Each row is a point. Each copy is the shape, with its points in the same order, turned, moved and blurred by noise. Is it also mirrored, or only turned?
(in the rows, 128 means zero)

Shape (7 x 2):
[[131 134]
 [170  93]
 [109 169]
 [106 146]
 [160 109]
 [131 174]
 [120 146]]
Copy 1 (7 x 2):
[[127 141]
 [158  95]
 [113 183]
 [107 160]
 [151 113]
 [137 184]
 [122 158]]
Copy 1 is: only turned
Copy 2 (7 x 2):
[[136 125]
 [178  86]
 [111 159]
 [110 135]
 [168 100]
 [130 164]
 [124 135]]
Copy 2 is: only turned
Copy 3 (7 x 2):
[[125 133]
 [163  87]
 [113 173]
 [106 155]
 [159 104]
 [137 170]
 [120 148]]
Copy 3 is: only turned
Copy 4 (7 x 2):
[[137 126]
 [179  97]
 [108 163]
 [112 136]
 [168 106]
 [132 172]
 [126 139]]
Copy 4 is: only turned

Shape (9 x 4):
[[ 93 147 102 119]
 [150 136 147  72]
 [156  85  92 111]
 [164  92 156 105]
 [132 136 132 119]
 [150  88 102 135]
 [133 139 115  96]
 [114 143 153 120]
 [164 139  89 125]]
Copy 1 (9 x 4):
[[ 95 146  98 108]
 [155 107 140  79]
 [141  73  92 134]
 [161  80 153 123]
 [133 131 126 116]
 [132  86 104 156]
 [135 120 109  97]
 [119 143 147 109]
 [159 126  78 128]]
Copy 1 is: only turned
Copy 2 (9 x 4):
[[124 113  96 118]
 [156  95 145  62]
 [ 90 151 139  67]
 [121 122 186  74]
 [138 121 134 107]
 [ 95 163 149  92]
 [137 121 118  85]
 [148 107 140 126]
 [138 171 115  85]]
Copy 2 is: mirrored

Shape (13 x 8):
[[145 244 151 130 125 184 111 136]
 [130  98 127 132 160 119 136 119]
 [ 36  99 143 126 156 186 189 141]
 [118  96 151 109 137 107 103 142]
 [128 129 109 117 159 124 108 142]
 [130  91 142 175 112 139 100 117]
 [142 117 119 118 113 120 148 134]
 [140 101 141 155 136 102 129 111]
 [137  99 144 115 128 141 126 104]
 [117 103 141 133 170 102 125 177]
 [129  98 110 110 121 103 104 116]
 [147  95 127 133 132 183 136 124]
 [101 106 154 111 134 109 102 125]]
Copy 1 (13 x 8):
[[131 240 155 154  93 186 118 117]
 [133 101 121 124 160 136 128 128]
 [ 46 102 157  59 156 196 167 133]
 [129 101 144 103 137 112 104 163]
 [139 131 106 111 144 143 100 149]
 [106  79 138 161 125 154  92 131]
 [142 108 122 121 109 142 148 140]
 [125  93 127 156 145 122 126 134]
 [139  97 151 114 131 141 123 118]
 [119 113 122 114 170 133 122 191]
 [137  86 109 108 114 108 107 131]
 [140  92 148 125 127 186 125 126]
 [107 113 144 103 132 105 102 144]]
Copy 1 is: only turned
Copy 2 (13 x 8):
[[116 188 189  92 202 117  81 103]
 [133 112 103 133 116 133 137 152]
 [ 37  91 129 166 141 182 178 112]
 [110 107 130 121  87 125 114 170]
 [118 113 109 106 145 120 115 163]
 [136  97 123 164 100 134  74 123]
 [129  97 137 125 117  93 135 130]
 [144 120 112 161  99 112 119 142]
 [130 113 126 114  96 136 125 121]
 [112 105 132 147 125 132 131 202]
 [122  99  99 112  90  96 111 144]
 [142  82 135 124 133 156 122 104]
 [ 94 125 120 124  85 128 113 160]]
Copy 2 is: mirrored
Copy 3 (13 x 8):
[[174 239 138 144 144 154  73 141]
 [123 100 116 137 156 127 135 154]
 [ 53 130 131 132 122 229 174 150]
 [112  92 134 120 115 135  83 151]
 [129 128 101 116 142 137 101 175]
 [133  94 116 179 129 139  97 114]
 [144 119 122 125 104 122 142 140]
 [125  94 134 154 142 112 125 130]
 [140 103 145 124 139 142 116 128]
 [ 90 102 121 142 136 117 115 201]
 [126  87 101 104 123 110 103 121]
 [155 107 117 151 122 174 140 146]
 [ 90 104 140 117 132 138  92 132]]
Copy 3 is: only turned

Shape (16 x 11):
[[116 108 138 165 130 122 109 155 120 114 155]
 [120  91 129 157  87 136 111  85 128 136  93]
 [117 129 148 146  95 174 108 132 119 122 149]
 [113 164 136 149 133 127 106 115 133 236 145]
 [129  95  59 152 134 124 123 144 116 106 129]
 [130 111 158 162 126 116 108  91 148 135 147]
 [137 112 141  79 132 181 230 119 105 134 120]
 [121  97 109 119 116 120 114 145 105 152 149]
 [124 101 150 141 121 222 138 148 102 136 150]
 [164  97 140 135  99 125 106  79 110 157 122]
 [142 164 142 148 103 122 108 139 101 149  80]
 [161 137 123 135  95 117 110 141 164 129 127]
 [121 185 145 143 118 128 118 121 134 115 136]
 [153 103 127  43 134 138 107 142 106 112 148]
 [103 124 153 109 125 163 122 153 107 146 105]
 [113 104  89 168  74 148 141 145 106 153 155]]
Copy 1 (16 x 11):
[[133 110 117 120 137 155 119 163 158  77 128]
 [124  87 129 153  80  91 147 123 129 106 132]
 [158 112 138 137  92 171 146 139 157 107 123]
 [124 124 125 142 137 128  86 134 191 203 158]
 [105 137  74 140 128 127 150 163 129  79 112]
 [143  86 134 127 128 110 131 109 169 102 156]
 [ 83  99 163  94 118 179 165  93  70 158  89]
 [123 114  85 118 113 145 110 158 122 118 147]
 [128  78 125 138  93 218 148 118 144 127  87]
 [151  90 113 162 111 110 129  99 121 122 159]
 [162 123 162 172 130 110 104 159 120 139 107]
 [176 126 128 119 137 111 170 160 136 116 136]
 [152 158 170 122 132 133 127 135 157 110 118]
 [170 115  96  69 108 148 113 119  79 108 105]
 [132 103 139 114  85 151 105 145 131 133  85]
 [104 115  97 164 108 169 163 161 132 117 154]]
Copy 1 is: only turned
Copy 2 (16 x 11):
[[109 130 120 153 147 123  99 139  77 126 116]
 [161 105 124 131  82 115 119 136  86 134  68]
 [123 130 149 144  96 157 104 126  84 107 118]
 [109 180 100 166  68 151 145 117 133 188 125]
 [150 118  60 133 165 135 123 138  92 114 109]
 [109 114 131 148 110 106 101  98  94 161 108]
 [142  69 162 116 127 148 201 163 162 114 139]
 [125 133 103 125 135 141 150 137  71 142 130]
 [112  95 161 147 113 209 130 155 102 106 111]
 [176 120 145 139  97 127 135 119  79 174 112]
 [168 183 140 139 112 119 119 150 128 144  98]
 [152 144 116 104 112 122  91 123 109 138 150]
 [123 166 145 147 112 118 108  95 141 111 127]
 [132 132 150  74 173 163 172 102  80 134 144]
 [111 151 155 111 114 161 148 152 117 123  94]
 [144 120  93 169 102 137 134 170  75 103 135]]
Copy 2 is: only turned
Copy 3 (16 x 11):
[[ 86 155 105 155 137 110 119 162 127  98 111]
 [110 116 142 162 106 133  86  95 100  84 121]
 [ 89 153 143 159 142 161  96 149 133 110 137]
 [171 110  93 184 139 116  93 151 118 156 185]
 [ 88 157  78 116 151 112 132  94 112  80 120]
 [126 118 150 160 133  94 100 154 120  87 122]
 [ 57  66 152 105 141 154 152  92 176 162 154]
 [102 128  77 126 119 133 106 139 136 103 138]
 [ 47 114 131 159 175 183 104 146 136 122 145]
 [124  92 139 130 101 136  99 136  94  80 148]
 [130 148 126 153  96 149 133 131  80 151 128]
 [154 148 130 142 125 145 146 134 130  93 118]
 [133 173 159 141 135 116 124 146 125 145 134]
 [109 113 107  50 132 167 109 159 152 116 108]
 [ 93 121 113 145 130 164 101 135 131 159 112]
 [ 79 153  89 170 121 144 118 107 139  87 172]]
Copy 3 is: only turned
